Each point is reached from the start by the listed moves, each made once or not at all, plus a little noise. Is the number of moves made odd or even? Then give how often each move was made.
In the rows, 128 means zero.

Moves:
(1): [179 123 128 116 145]
(2): [ 98 177 148 119 157]
(3): [140  91 184 162 120]
Start: [146 129 158 129 158]
Points:
[194 124 158 116 174] => odd (1, 0, 0)
[155  92 217 162 153] => odd (0, 0, 1)
[205  77 216 151 166] => even (1, 0, 1)

Moves:
(1): [156 159 125 132 163 137 121 133]
(2): [104 159 127 119 130 105 139 128]
(3): [110 129 156 125 155 136 125 137]
(4): [146 117 137 159 128 118 121 139]
(5): [112 115 101 124 145 122 108 161]
(6): [116 156 132 154 140 164 124 167]
(7): [131 105 117 132 133 122 164 135]
(8): [143 124 135 108 128 130 125 183]
Start: [137 124 117 136 121 134 146 101]
Points:
[163 109 122 177 137 158 165 214] => even (0, 0, 0, 1, 0, 1, 1, 1)
[101 176 151 129 155 161 144 204] => even (0, 1, 1, 0, 0, 1, 0, 1)
[122 113  93 128 143 125 127 135] => odd (0, 0, 0, 0, 1, 0, 0, 0)
[175 137 157 146 183 145 125 184] => even (1, 0, 1, 1, 0, 0, 0, 1)
[111 113 119 134 180 168 153 240] => odd (0, 0, 1, 0, 1, 1, 1, 1)
[146 102  97 174 157 147 151 249] => odd (0, 0, 0, 1, 1, 1, 1, 1)

Moves:
(1): [160 141 146 117 102 121 174 127 139 152 113 148 114]
(2): [140 172 121 139 158 136 152 132 132 116 109 119 130]
(3): [106 129 162 131 126 118 142 144 122 110 130 125 129]
(4): [145 130 149 125 158 150  92 120 136 104 112 175 147]
(5): [135 104 135  92 154 128 141 100 143 122 163 143 119]
(6): [106 105 143 133 113 160 128 130 150  72  78 120 112]
(7): [124 109 112 160 133 116 150 123 149 122 133 140 120]
(8): [128 135 114 119 141 140 133 159 131 131 147 124 126]
(9): [108 160 137 139 124 133 126 110 172 149 142 134 139]
(10): [114 127 125 127 148 167 155 130 112 170 135 116 122]
(11): [134 151 125 141  87 142 137 106 109 109 157 147 134]
(12): [ 96 133 102 109 114 116 137 129 143 126 117 157 141]
Start: [127 122 124 151 113 153 105 102 116 108 119 160 127]
Points:
[120 112 112  84 167 178  96  98 156  80 153 249 150] => even (0, 0, 0, 1, 1, 0, 0, 1, 0, 0, 0, 1)
[111 134 162 187 124 202 241 116 155  78  50 163  85] => even (1, 1, 1, 0, 0, 1, 1, 0, 0, 1, 0, 0)
[102 213 123 211 116 166 176 107 164  74 168 181 138] => even (0, 1, 1, 0, 0, 0, 1, 1, 1, 0, 1, 0)
[ 90 168  78 182  89 197 174 115 165  12  91 200 120] => even (0, 1, 0, 0, 0, 1, 1, 1, 0, 0, 1, 1)
[124 227 175 180  90 200 227  85 132 142 134 176 128] => even (1, 1, 1, 0, 0, 0, 0, 0, 1, 1, 1, 0)
[132 192 119 196 139 184 220  82 181 179 110 177 112] => odd (1, 1, 0, 0, 0, 0, 1, 0, 1, 1, 0, 0)

Moves:
(1): [142 120 120 120 126 119 120 139 134 120 141 128 132 147 141 121 130 142
 143 132 137 128 132 121 136]
(2): [129 153 111 116 120 124 137 135 131 131 129 121 112 132 123 122 124 129
 150 127 134 138 118 109 116]
(3): [145 134 158 116 111 155 115 113 119 122 124 120 125 140 126 124 147 123
 133 139 138 142 127 111 138]
(4): [135 120 128 134 119 132 136 128 137 138 123 130 129 126 148 146 129 135
 139 141 130 132 137 122 136]
(5): [107 153 136 130 156 139 127 109 141 108 127 129 107 139 118 127 108 125
 128 137 123 109 163 120 125]
(6): [119 132 116 121 144 150 104 131 133 120 128 134 127 120 154 115 144 128
 112 142 140 141 111 139 123]
(7): [156 135 116 127 134 136 132 136 130 133 119 140 138 122 110 125 137 124
 125 129 123 116 135 128 122]
(8): [100 141 145 120 144 141 119 146 125 145 134 127 141 125 129 121 139 154
 159 133 127 140 132 133 128]
(9): [123 136 126 125 138 121 135 126 147 125 128 124 133 134 116 135 129 142
 122 129 124 140 121 130 124]
(10): [133 133 125 122 144 125 120 109 117 151 126 128 135 134 130 135 125 133
 128 144 130 132 130 131 120]
(11): [128 142 125 124 120 123 136 133 112 117 148 123 134 106 120 115 127 154
 115 135 146 128 146 126 135]
(12): [138 139 138 131 122 111 110 129 146 134 127 140 126 120 118 134 117 117
 120 124 143 127 128 130 139]
(13): [127 129 122 132 113 128 131 123 137 128 136 130 147 129 121 125 109 113
 114 122 117 131 135 125 134]
(14): [128 124 129 110 123 146 129 124 135 125 134 155 119 132 126 129 120 133
 117 117 140 128 129 136 126]
(15): [115 139 126 126 129 126 147 124 138 130 133 131 143 134 143 124 131 111
 124 123 144 113 122 138 140]
(16): [113 130 127 108 140 126 102 123 118 117 144 123 136 114 148 159 149 137
 138 116 119 127 140 121 123]
(17): [118 110 113 127 125 122 122 117 115 121 108 140 137 128 129 129 150 143
 142 114 133 128 134 118 132]
(18): [140 138 139 104 130 127 142 105 116 104 105 131 144 117 125 122  97 145
 143 147 120 136 112 128 138]
(19): [127 117 133 122 119 129 123 122 150 132 148 129 113 125 122 128 149 123
 130 133 121 117 135 133 127]
(20): [106 137 131 105 125 112 116 153 124 127 117 156 123 152 128 144 151 124
 121 151 124 133 118 119 128]
(21): [130 116 121 139 123 136 115 126 130 115 138 126 141 132 111 151 104 122
 135 138 141 129 122 146 109]
(22): [125 118 114 116 141 126 134 135 124 114 140 126 108 139 138 128 135 114
 152 130 126 152 136 137 164]
(23): [133 138 126 115 117 124 127 120 137 121 104 125 123 130 137 117 130 132
 122 129 130 121 157 158 114]
(24): [130 147 127 146 130 130 118 113 115 122 143 150 127 137 128 123 130 134
 145 137 119 119 117 134 148]
Start: [128 124 107  95 140 158 126 115 118 150 125 150 115 127 118 118 118 146
 159 110 116 111 110 134 134]
Points:
[ 91 231  96  21 125 148  63 104 127 139 130 207 160 175 140  82 182 209
 190 171 185 148 121 135 170] => odd (1, 1, 1, 0, 0, 1, 0, 1, 1, 1, 1, 1, 1, 0, 1, 0, 1, 0, 0, 1, 0, 0, 1, 1)
[ 86 177  76   7 131 133 155  97 120  88 149 227 104 154 109 109 154 189
 214 142 135 139  94 130 202] => odd (0, 1, 0, 0, 0, 0, 0, 0, 1, 0, 1, 0, 0, 1, 1, 0, 1, 1, 1, 1, 0, 1, 0, 1)
[ 57 138  87  13 217 187  46  94 152 104 178 199  80 162 128 189 152 146
 165 164 126 139 137 167 123] => even (0, 0, 0, 0, 1, 1, 0, 0, 1, 1, 0, 0, 0, 1, 0, 1, 0, 0, 1, 1, 1, 1, 0, 0)
[105 201  66  31 183 199 110  63 113  94 170 196  98 181 147  80 152 193
 205 153 183 143 131 119 205] => odd (1, 1, 1, 0, 1, 1, 0, 0, 1, 1, 1, 0, 0, 1, 1, 0, 1, 0, 0, 0, 0, 1, 0, 1)
[ 67 170  87  67 203 181  46 119 119 118 174 205 127 204 138 127 118 159
 216 195 122 145 127 156 168] => even (1, 0, 0, 0, 1, 1, 0, 1, 0, 1, 0, 0, 1, 0, 0, 0, 0, 0, 0, 1, 1, 1, 0, 1)

Moves:
(1): [117 127 133 139 126 128 132 125 143 113 134 128 123 128 119 114 117 126
 110 135 122 113 147 110 135]
(2): [116 134 127 130 129 127 137 119 129 132 122 112 124 132 133 129 121 110
 153 138 130 125 127 120 119]
(3): [120 132 119 126 122 135 160 132 126 128 119 124 137 126 134 135 122 124
 124 145 137 156 128 139 128]
(4): [141 119 139 155 133 122 128 128 128 135 131 128 123 136 116 144 139 130
 116 120 128 123 119 128 134]
(5): [132 132 139 132 121 132 125 124 134 124 127 137 142 129 131 137 130 130
 123 131 131 131 125 127 148]
(6): [130 128 150 117 149 140 149 111 120 115 130 128 123 134 119 136 134 130
 124 124 142 147 131 145 121]
(7): [133 111 131 115 115 120 131 117 122 127 112 131 131 128 103 139 128 119
 115 140 128 131 133 152 132]
(8): [102 111 146 135 146 138 134 140 150 147  90 132 137 110  98 112 116 127
 120  97 124 130 108 128 129]
(9): [120 136 100 123 136 131 129 135 122 133 125 119 113 123 145 127 125 144
 140 126 109 153 138 123 134]
(10): [150 123 141 141 128 126 126 136 140 139 104 125 116 117 137 118 124 125
 128 150 138 115 147 139 119]
(11): [132 133 123 122 134 122 118 127 139 132 132 119 118 112 111 128 130 132
 108 119 133 131 123 108 115]
(12): [138 132  90 140 150 167 134 126 133 128 128 137 107 142 108 131 124 118
 118 108 109 157 130 121 131]
(13): [143 141 121 114 142 147 180 145 115 119 110 127 125 107 123 104 117 136
 137 134 126 119 149 121 123]
(14): [129 118 137 144 133 130 125 110 121 117 108 122 136 110 132 124 118 113
 110 145 125 134 106 164 129]
(15): [126 128 138 122 119 131 120 119 128 129 121 130 123 100 143 152 129  99
 163 125 120 117 144 135 112]
(16): [115 143 144 108 140 113 124  92 108 142 120 147 152 131 124 156 116 141
 131 123 139 125 151 129 128]
(17): [136 134 128 148 106 130 127 127 125 129 127 121 116 138 119 127 132 145
 141 121 111 133 133 134 125]
(18): [125 137 121 123 149 125 126 150 126 136 145 124 132 138 124 133 118 132
 133 140 126 122 126 138 131]
(19): [130 135 156 101 108 144 119 138 125 143 129 123 141 144 120 113 124 141
 114 148 114 138 128 134 112]
(20): [115 136 139 118 109 124 141 123 110 121 155 120 139 153 124 110 123 106
 129 107 128 148 128 125 132]
(21): [112 140 124 135 131 128 129 121 125 162 133 145 127 108 106 117 142 126
 125 129 111 119 129 121 135]
(22): [147 124 115 129 128 107 122 120 130 116 129 122 128 140 139 130 132 130
 136 129 122 128 120 124 117]
(23): [146 100 133 139 132 157 143 118 135 133 110 158 108 126 139 132 116 123
 150 114 134 133 118 127 138]
(24): [145 133 107 126 138 141 106 119 145 144 143 113 141 123 147 129 123 111
 135 117 117 108 135 130 121]
Start: [128 159 133 100 117 135 130 140 126 116 113 130 133 139 129 121 132 131
 141 115 131 123 138 112 121]
Points:
[133 141 201  69 178 188 156  90 142 216  24 155 170  82  58 132  78 116
  97 142 138 150 138 200  98] => odd (0, 0, 1, 0, 0, 1, 1, 1, 0, 1, 1, 0, 0, 1, 0, 1, 0, 1, 1, 0, 1, 0, 1, 1)
[ 93 141 133  83 187 178 212  59 122 119  46 132 116 124  76 160  49  57
 155  85 109 226 149 155 106] => even (1, 1, 1, 0, 0, 1, 1, 1, 1, 0, 1, 1, 0, 1, 1, 1, 0, 1, 0, 1, 0, 1, 1, 0)
[173 156 113 130 155 238 248 109 122 137  81 140 104 123  75  79  82  77
 132 132  95 164 185 186 127] => even (1, 0, 1, 0, 0, 1, 1, 0, 0, 1, 0, 1, 1, 1, 0, 0, 1, 1, 0, 1, 1, 0, 1, 1)
[181 146 157  90 136 218 194 156 158 139  47 149 111 135  81  57  85 119
 127  67 109 175 132  86 105] => even (0, 0, 0, 0, 1, 0, 0, 1, 0, 1, 1, 1, 1, 0, 0, 0, 0, 0, 1, 1, 0, 1, 1, 0)
[179 114 155 101 184 188 209 115 172 119   7 120 114  46 106 115  62  70
 144 139 133 115 161 181  77] => even (1, 0, 1, 0, 0, 1, 1, 1, 0, 1, 1, 0, 1, 1, 1, 0, 0, 1, 0, 0, 0, 1, 1, 1)
[150 174  62  86 137 181 103 104 150 143  97 105 108 102 126 169 118  74
 168  96  83 154 169 101 110] => even (0, 1, 0, 0, 1, 0, 1, 0, 1, 0, 1, 1, 0, 0, 1, 0, 0, 0, 0, 0, 0, 0, 0, 1)
[133 199 109  70 167 237 244  53  90 146  90 135 138 143 119  85  65  89
 155 118  77 205 182 126 104] => odd (1, 1, 1, 0, 0, 1, 0, 0, 1, 0, 0, 1, 1, 1, 0, 1, 0, 0, 1, 1, 1, 1, 1, 1)
[ 96 142 174 136 135 111 146 111 119 153  86 120 172 144  55 116 119  77
 121 110 103 133  78 159 144] => even (0, 1, 0, 1, 1, 0, 1, 1, 0, 0, 0, 0, 0, 1, 0, 0, 0, 1, 0, 1, 1, 1, 0, 0)
[139 158 135 116 119 196 129  58 102 193  48 156  87 104  64 174 112 112
 160 105  57 176 152 139 100] => odd (0, 1, 0, 1, 0, 0, 1, 0, 1, 0, 1, 1, 0, 1, 1, 1, 1, 0, 1, 0, 1, 0, 1, 0)
[212 163 110  81 165 202 219  62 113 132  62 147 108 119 126 179  94  84
 174  79 122 198 207 136 106] => even (0, 0, 1, 1, 1, 1, 1, 0, 1, 1, 1, 1, 1, 0, 1, 1, 0, 0, 0, 1, 0, 1, 1, 1)
[116 185 148 119 126 177 202 151 135 196  55  64 135  96  47  48  73 104
 105 147  67 141 169 151  95] => odd (1, 1, 1, 1, 0, 0, 1, 1, 1, 1, 1, 0, 1, 1, 0, 0, 1, 1, 1, 1, 1, 0, 0, 1)
